Rows are points. To make a cloud, some directions were put in groups of two or more. Within a group, all points are equally far from the middle, so they leave a hole (a ring in 2 directions, a hollow ball in 3). The other directions are filled evenly. Then the cloud was stretched, turned, moved and blurred a little. Count the holes, and give their numbers of directions, smallest first.

Cloud (19 x 3):
[[ 28 -22  23]
 [ 21  49  26]
 [-37 -30  14]
 [ -6  47  39]
 [-46   9 -14]
 [ 30  49   7]
 [ 27  39  32]
 [ -5  12  58]
 [ -1  60  11]
 [ 45  14   2]
 [-21 -34  -1]
 [-22 -36  26]
 [  9  56  22]
 [  3 -22 -19]
 [-31  -7  53]
 [ 29  47  20]
 [ -6 -18 -24]
 [ -9   3  59]
 [-23  41 -23]]
Holes: 1 (3)

Cloud (30 x 4):
[[-21 -27 -27 -26]
 [ 16   2 -12 -58]
 [ -7 -10  36   4]
 [ 33 -21  -6  -7]
 [ 22   2 -19 -41]
 [-22 -43  -4  -3]
 [-40  -1   5 -46]
 [  0  12 -42 -17]
 [ -5  -8  29  10]
 [-33 -36   1  28]
 [-40 -26 -43  -8]
 [ 32 -22  18  -5]
 [  0 -25 -27 -32]
 [  8  20 -18 -32]
 [-26 -37   7  -9]
 [-39 -20   4 -27]
 [-35 -25 -26 -21]
 [-19  11 -43 -28]
 [ -8 -28  16  29]
 [  3  -7 -10  32]
 [ -4  -4  -7  28]
 [ 27  10  -4 -51]
 [ 32 -19  10 -38]
 [-23  -6 -37 -37]
 [ 25 -10 -35  -6]
 [ 31 -19 -22  -2]
 [ 16  -2  -8 -60]
 [-23  -4  -1  24]
 [  9 -13  -4  31]
 [-27 -34  18  -1]]
Holes: 1 (3)

Cloud (53 x 6):
[[  7  27 -31   3  -6 -36]
 [-21  -6 -26  12 -27  20]
 [-48 -13  33 -17 -14   0]
 [ 23   9  -7 -16 -33 -24]
 [-23  15  42 -11 -16 -13]
 [-16  13 -29  -6   1 -17]
 [ 27   8   4  -8  24   2]
 [ 15  -7  11  18  -1  10]
 [-36 -34   1  12   6  12]
 [ 28  -3  -7   9 -14  -6]
 [  6  12  -4  -7  36  -5]
 [ 10  18  17  22  45   2]
 [ -1  -8   3  14 -22 -11]
 [-10  32 -12  14 -16 -18]
 [-15   2  34   4 -21 -17]
 [-24  32  -1 -15  -2  -9]
 [  0   6   8  28  20  11]
 [ 10 -22   9  12   3  18]
 [  5  34  20   6   3  35]
 [ 24   0  -2   7  -9  22]
 [-22  -3 -30 -20 -33  -3]
 [-12  29 -15 -12 -12 -32]
 [ 31  -2   2 -30 -17   2]
 [  5  -6  20   2  24  12]
 [  7 -17  29   1  28   5]
 [-13   0  13 -23 -60   3]
 [-17  18 -14  10  34 -41]
 [-17  15 -19  -7  12 -33]
 [-18   2  59  -7  -3  -2]
 [ 10  14  24  20  10  19]
 [  5  25  19  34  15   4]
 [ -9  25   3 -24 -15  14]
 [  9   0 -30  15  -9   0]
 [-30  -3 -17  -6 -15 -13]
 [ 38  -9   6 -19   0  -7]
 [ 32  38  13  -8  -5 -10]
 [ 25   0  -3  21  46 -17]
 [-25 -12   3  -2   3  21]
 [  5  -4  31 -12   0  14]
 [-38 -18  15 -26 -31   1]
 [ -9  -8  -8 -16 -21 -38]
 [-15   2 -37 -11 -37  -9]
 [ 21 -17  17  -1 -10 -17]
 [-15 -18   8 -11 -53  -9]
 [-10 -13  51   3 -11  -8]
 [ 18  34  -3  28  17   8]
 [  0 -20   5  22  -2  17]
 [ 19 -12  28   3   8 -26]
 [-14   5 -39   1 -27   0]
 [ 17  19 -13 -10 -26 -31]
 [ -9 -16  38  -8 -32  -5]
 [ 21 -15   6 -16 -27 -21]
 [ 34  16  19   4  18 -22]]
Holes: 1 (3)

Cloud (88 x 9):
[[-24 -22 -31  13  16  -6  14 -11  -8]
 [-10 -17  23  -8 -12 -27   4  33 -14]
 [-17 -17  -9  -3   0  21 -16  23  12]
 [-13   2 -13  26  -5   3  50  24  21]
 [-18   8  -8  26   0  13 -34   8 -12]
 [ 24   9  -9 -17 -15  -6   8  20   0]
 [-40   5  18   5  29   9   5  26 -20]
 [-21  16  24  20  27  24  -4  -1   4]
 [-35  23  -1  25   7 -24   9  24  -3]
 [-23  15   1   0  29  33  48  -5 -14]
 [-23 -11   8   8  -9 -33   0  -2  -6]
 [-12 -17 -13  -5   9  11   7 -16  39]
 [  1 -16 -13   2  26 -30 -10 -11  31]
 [ 14 -25 -14   5  32  -8  -3  -4  -5]
 [  1  -2  11  -5  11 -42  14  24  -9]
 [ 26  19   0   3  12  17  22   3 -14]
 [-22   6   5 -20 -14  15  -6  24 -22]
 [ -5  -1  -3 -56  23  23  -9   2 -18]
 [  8   0  28   6  34   9  46  18 -21]
 [ -5  14 -19  42  11  -3  37   9  28]
 [-43  13  14  18  -9  18  22 -14  11]
 [  5   2  45  -2   6  -6  23   7   1]
 [-32  12 -24  24  26 -15  19  10   6]
 [-10 -14 -30   9  23 -20 -11 -16  35]
 [-20   6  13  11   1 -11   0 -29 -21]
 [-47 -12  14 -21  29 -12  55  12   8]
 [-14  47   1  26  11  -7  18 -13   9]
 [ -9 -12 -15  -1  23  28   2  28 -14]
 [ 20  14  22 -18  24  -5  12  13 -39]
 [-41   9   4   2 -10  15  17 -19 -13]
 [  8  14   9  15  27   2 -48  14  -2]
 [  7   4  17  55  17  -2  -9   1  -1]
 [ -3  12  -4 -21 -18  15  12   7  20]
 [-11  18 -22  17 -22   4  -4   4   2]
 [  6   6  -5  53  20 -32  28   4  13]
 [-28  13  37 -29  11  12   1  -7  14]
 [-22  17  32  -9  27  21  13   9   2]
 [ 21  -5  -2  -3 -27 -12   3 -11  10]
 [-21 -25  17  26  -9 -10  28   7   1]
 [-19  15  10   7   3 -20 -14  30   5]
 [-38  11   1  36  25   5 -13  -1  -5]
 [-31  -9  31 -14   2  24  31 -18 -39]
 [ -1 -11   0  16 -15  -4  -7  33 -10]
 [-22   7   1  10  28  -7  17 -22  35]
 [ 15 -10   4  13  17 -29  21   0  32]
 [-13  -2  18  -5 -21 -16  15  39 -30]
 [ 15   8   8  31  -1 -11 -32  -3 -19]
 [-19 -38  -7   4  14   9  28  -2  -3]
 [ -4 -11  -8  -9  15   8  32 -16 -38]
 [ -5  14 -35   1   0  -3 -15  -4  14]
 [ 11   9  29 -10 -28 -23   0   4   5]
 [ 18  -3   4   4   1 -17  48   3  24]
 [ -2   0   9  38  -3  17 -14  14  12]
 [  1   3  25   4  12  -3 -19  33   4]
 [  0  33   9  19  -8   3 -28  -3  -6]
 [-29  -7 -10 -18 -15   2 -16  22   4]
 [  0   7  14  24   0   2  -4  10 -45]
 [ 12 -40  -2 -17  29  10   0   5  -7]
 [-18   0  19  -2  24  19 -40  13   1]
 [-26  25  -4   8   3 -27 -21   7  16]
 [-17  26  30 -27  18  11  10   0   7]
 [-12  16 -15  22  -2 -43  60 -30  21]
 [-15 -29  20   5   4  -1 -10  -5   9]
 [ -7 -20  15  15 -15 -13  -1 -16  38]
 [-18  15  -8  -4  27  -7   7  26 -16]
 [ 30 -21   3 -13   5 -19  10  24  33]
 [  5   2 -17   2  -9 -33  42 -12   6]
 [-13 -41  11   7   8  16  24  15 -29]
 [ 10   0 -12  15 -15 -13  37 -16   0]
 [ -8 -17  28  16 -10  -2  28   3   4]
 [  4  -6 -12  11  23   5  24  36 -30]
 [ 10 -13  18 -12 -31  -7  36  10  18]
 [  9  20 -13  37  -3   3  46   1  17]
 [ -3 -24  15 -26 -23 -23  -1  27 -10]
 [-25  28   1  -5  14 -18   1  12  -7]
 [ -2 -29   2   4  -5   5 -13 -21  36]
 [-51  11  34  -7  18   6  49 -16 -21]
 [-54 -21  20 -10   4  -7  15  12   4]
 [-20  18   1 -11  24  -4  32  36 -39]
 [-44 -17  18 -20  19 -29  24  14  -7]
 [-34  -7  32   7  -1 -21  43  -7  15]
 [ 31   6   2  -1   6   2  25  -7  -7]
 [  0 -14  11 -19   1  11  55  -4 -23]
 [ 15  12  18  -3  16 -23  -5   6 -25]
 [-15  -6   4 -18  17 -34  47  15 -30]
 [ 15  -1   6  13  -3  30  23  12  -1]
 [-12   7  29  22 -16 -26  39  -8  18]
 [-10  -5   9  23  -5  19  -9  22  10]]
Holes: 3 (2, 2, 2)
